Rows are points. Before rounding, the points of a table are all equally far from one centre. They may lie mostly on one side of it. Where is the centre, to within rounding?
In the rows, 128 means zero.

Points (9 x 2):
[[116 177]
 [115 178]
 [125 132]
 [123 170]
 [110 180]
 [117 176]
 [126 135]
 [100 183]
 [111 180]]
Centre: [ 95 149]

Points (9 x 4):
[[121 127 161  81]
 [ 98 169 112 107]
 [ 72 107 109  87]
 [ 65 137 119  91]
 [ 57 154 121 118]
 [ 61 145 138  98]
 [100 172 107 131]
 [ 75 152  96 115]
 [ 99 154 142  84]]
Centre: [103 118 134 132]

Points (10 x 6):
[[112 129 125 198  85 143]
 [104 184 122 169 110 140]
 [ 89 148 133 184 128 138]
 [105 155 136 201 119 112]
 [106 140 148 197 117  99]
 [ 94 145 126 203 106 116]
 [ 94 173 145 154  92  98]
 [ 99 150 161 180 104 120]
 [101 141 118 194  78 137]
 [107 153 134 204 106 105]]
Centre: [126 135 117 152 108 115]

Points (14 x 9):
[[164 185 139 144 156 186 104 158 149]
 [135 141 156 174 124 177 109  88 181]
 [116 151 199 154 120 162  97 135 122]
 [146 178 153 148 169 160 102 112 104]
 [107 133 177 165 121 194 102 121 169]
 [148 163 175 173 160 169  99 151 122]
 [138 171 199 143 140 148 114 148 159]
 [156 159 193 166 125 153 102 116 159]
 [132 167 174 186 149 159  68 140 160]
 [145 147 168 184 138 178 124 156 154]
 [125 198 157 167 135 135  94 133 114]
 [121 146 178 175 147 176 130 141 129]
 [124 191 157 186 156 150 101 123 155]
 [111 164 172 183 143 125 102 156 169]]
Centre: [128 143 134 138 134 148  96 132 149]

Points, 19 rows:
[[145 105 105 183 122 163 195  97 127 135 148 109]
 [105  70  71 142 128 124 159 147 120 116 164 111]
 [160  57 107 178 122 146 189 138 101 112 121 142]
 [135  79  94 154 110 156 165 102 118 105 166 147]
 [188  79 107 158 105 149 155 135 157  85 100 124]
 [125  88 127 154  79 128 180  98 172  88 102 150]
 [188  87 111 151 132 161 161 115 158  94 126 146]
 [ 92  83 137 179 139 137 217 128 169 117  99 157]
 [155  57 127 154  98 176 159 114 107 113 101 121]
 [137  71 114 171 113 168 182 120 161 100 162 166]
 [133  98  85 187  97 120 146 105 171 178 132 140]
 [144 102 101 165 118 121 165 122 174  63  94 133]
 [110 100 117 125 142 124 161 108 149 102 180 154]
 [112  56 125 179  91 153 159 123 198 127  82 120]
 [124  87 131 211  81 170 161 138 135  84 119 142]
 [124 127 158 182  79 170 183 163 187 133  97 127]
 [117  98  94 187 128 161 161 146 129  89 176 142]
 [123  71 124 165  79 110 150 106 142 107 156 172]
 [127 106  76 189  88 147 170 110 137  96 121 133]]
Centre: [123  99 133 159 122 134 150 145 147 132 121 129]

Points (20 x 14):
[[118 127 192 112 148 141 134 150 141 124 157 152 131 213]
 [ 91 163 172 160 145 145 119 117 123 142 154 147 103 190]
 [ 55 124 152 107 134 118 158 148 142 119 204 142 146 173]
 [105 144 209 113 101 143 149 174 149 132 159 120 152 197]
 [123 143 190 138 115 152 175 160 153 134 176 160 153 188]
 [104 142 193 120 130 114 110 123 165 147 149 121 141 195]
 [106 142 189 154 165 141 145 134 135 128 178 131 133 187]
 [ 94 151 206 118 147 154 118 162 149 146 136 140 150 162]
 [120 176 199 111 117 136 141 136 134 135 156 132 170 177]
 [103 154 199 154 118 145 155 137 130 126 159 104 147 208]
 [ 95 117 198 122  98 124 142 172 130 131 195 115 130 185]
 [ 99 159 173 114 132 104 120 129 166  95 183 144 107 177]
 [ 65 139 158 137 117 134 121 149 150 115 173 152 150 214]
 [ 89 164 209 122 107 137 112 130 149 127 171 120 146 179]
 [107 141 195  86  97 140 129 156 124 146 139 163 138 195]
 [ 98 145 211 141 117 118 138 162 139 139 162 138 143 189]
 [ 93 149 178 132 121 150 127 170 154 150 163 148 139 213]
 [ 72 144 181  92 130 149 121 154 157 138 185 119 136 193]
 [ 93 142 188 130 119 119 139 162 142 157 162 146 137 208]
 [110 158 194 114 118 161 127 166 129 130 164 135 156 201]]
Centre: [103 128 143 123 107 147 147 138 140 120 141 125 123 152]

Points (24 x 20):
[[136 155 166  67 127 219 147 114  98 161 147 139  84  82 140 100 130 104
  134  98]
 [130 113 166  87  92 188 151 134 104 183 140 138  69  98 156 107 153 115
  135 128]
 [113 142 168  58  99 198 142 106 100 162 148 130  64  86 150 128 142 103
  138 129]
 [141 162 164  89 109 202 149  97  85 160 137 147  75 106 127  99 128 111
  157 114]
 [122 161 158  91 107 193 168 118 102 171 152 154  87  78 142  74 100 105
  113 118]
 [114 173 138  59 104 212 139 111 108 158 146 150 112  95 145  89 115 113
  139 142]
 [116 152 154  73 110 204 152 108 116 163 139 164  67  92 141  75 116 118
  152 139]
 [122 127 174  81 102 188 137 129 105 138 133 138  67 108 135  69 120  92
  153 147]
 [119 130 130  57 118 190 147 119 101 162 142 123  50 100 165 118 128 120
  151 126]
 [119 130 166  79 110 198 150 131 103 179 124 159  75 111 144  96 152  97
  136 149]
 [103 134 165 102 106 199 153 139 141 149 122 166  78  81 151  89 109  91
  158 100]
 [138 140 142  78 136 161 143 124  99 164 113 137  61  94 128 117 115  89
  147 102]
 [123 125 173  59  96 184 157  98 104 163 168 114  96  95 155 104 121  84
  146 134]
 [ 97 129 159  84 118 197 144 143 102 145 128 142  50  83 166 132 133  84
  122 134]
 [135 136 169  49 147 200 167 128 111 140 110 125  73  91 141 106 121 113
  132 121]
 [123 136 184  68  91 204 148 127 114 179 125 144  96  81 154 115 109 121
  122 112]
 [113 150 159  69 123 186 150 139 102 163 123 145  56 102 145  99 125 145
  127 109]
 [116 115 188  84 109 199 140 126 103 151 174 141  63  96 136 100 145  78
  127 145]
 [ 96 159 146  90 115 189 140 122  91 168 135 134  62  82 152 107 115  94
  149 104]
 [116 158 161  82 103 173 150 113 115 176 159 151  65 118 167  92 116 119
  161 108]
 [124 135 162  73  97 204 167 137  94 184 163 140  72  98 155 130 137  92
  130 127]
 [138 126 165  72 112 192 160 125 107 150 139 177  83  95 163 106 142 102
  137 110]
 [141 125 177  86 107 215 155 149 101 167 145 140  60  90 138 113 130  89
  153 138]
 [115 159 178  77 102 191 150 129 124 192 138 156  73 107 149  96 127 101
  148 117]]
Centre: [118 133 151 110 131 188 148 124 135 145 153 130  98 116 134 127 108 113
 129 134]

Points:
[[144 139  81 145  90 187 126 137 194 141 129 102  84 153 128 117 160 127
   96 157 144 110  74 139]
 [141 145 122 189  61 170 137 154 178 141 184 138 140 128 133 105 154 131
  105 140 179  97  97 152]
 [161 144 144 209  90 166 163 125 165 196 160 143  98 127 125 132 169 119
  119 154 176 151 111 117]
 [114 136  89 211  44 168 140 140 165 165 188 152 134 117 164 124 174 126
  121 141 167 129 125 144]
 [140 184 162 185  47 170 126 119 156 154 141 146 128 118 147  86 172 147
  149 141 147  88 138 142]
 [145 186  85 149  83 153 151 133 160 138 136 174 129 149 149 149 181 133
  114 142 191 100 137 145]
 [147 123 148 149  48 176 119 120 198 146 177 137  73 103 139 102 162 156
  120 122 165 122 113 132]
 [152 170 109 164  51 192 142 122 171 173 101 153 102 127 175 123 155 104
  108 152 130  92 153 135]
 [132 125 114 176  93 174 187 139 194 187 177 136 127 169 172 129 176 137
   90 145 174 125 118 127]
 [136 148  76 179  65 161 168 126 173 160 133 135 115 107 126 128 208 151
  121 136 197 116 130 161]
 [125 187  92 179  59 197 176 155 152 144 138 149 121 116 140 130 169 135
  111 149 167 105 108 131]
 [150 150  92 170  69 185 166 144 161 139 164 180 122 131 131  94 182 152
  131 158 202 127 132 127]
 [142 128  99 170  70 179 143 146 159 138 139 154  90  89 122 156 164 107
  105 121 172  73 115 118]
 [161 126 105 159  64 184 118 105 180 153 141 138 141 157 162 128 150 146
   87 157 194 118 127 108]
 [162 144  74 166  69 190 164 152 173 161 145 119 111 112 127 131 197 121
  107 128 181 111 122 131]
 [148 151  88 138  87 187 142 127 112 191 157 149 130 139 127 148 202 141
  133 105 188 103 118 133]
 [142  99 150 153  87 175 169 155 175 155 173 155 125 114 131 151 195 129
  147 142 184 124 150 155]
 [145 147 110 160  79 180 159 126 206 123 157 122 112  98 138 135 173 100
   88 143 171 123 119 141]
 [166 123 110 165  59 186 136 114 178 152 145 120 128 121 185 125 147 144
  117 125 183 106 137 171]
 [138 153  64 183  70 193 132 133 185 161 146 134 115 123 156  90 202 158
  133 129 172 130  94 121]
 [154 149  95 147  54 144 147 163 222 150 155 140 142 123 166 131 149 127
  139 116 173 102 130 129]
 [163 149 102 146  91 180 130 117 185 168 131 130 111  93 149 126 189 175
  112 122 198 126 111 156]
 [191 120 117 168  61 150 142 144 205 178 147 141 108 111 130 137 163 138
  122 131 165  83 117 143]
 [124 170 154 191  67 181 148 137 174 165 159 124  99 109 119 112 163 145
   96 149 156  84 117 125]
 [117 157 125 174 103 205 158 156 181 165 111 141 156 111 120 134 195 129
   99 145 176 108 133 114]
 [168 161  90 158  88 189 123 152 164 148 147 118  85 111 181 128 186 137
   94 143 138  97 125 126]
 [168 115 117 144  99 177 129 142 189 179 166 130 112 128 151 131 174  95
  112 171 187 109  99 130]
 [147 179  93 142 100 172 151 159 194 155 164 111 115 105 158 135 154 110
  143 112 161  82 132 126]
 [184 154 100 170  47 170 156 108 150 150 112 141  90 109 129 117 180 125
  107 156 178 122 106 127]]
Centre: [121 119 110 141 103 142 148 121 148 160 133 145 127 121 139 106 153 139
 129 133 125 127 125 122]
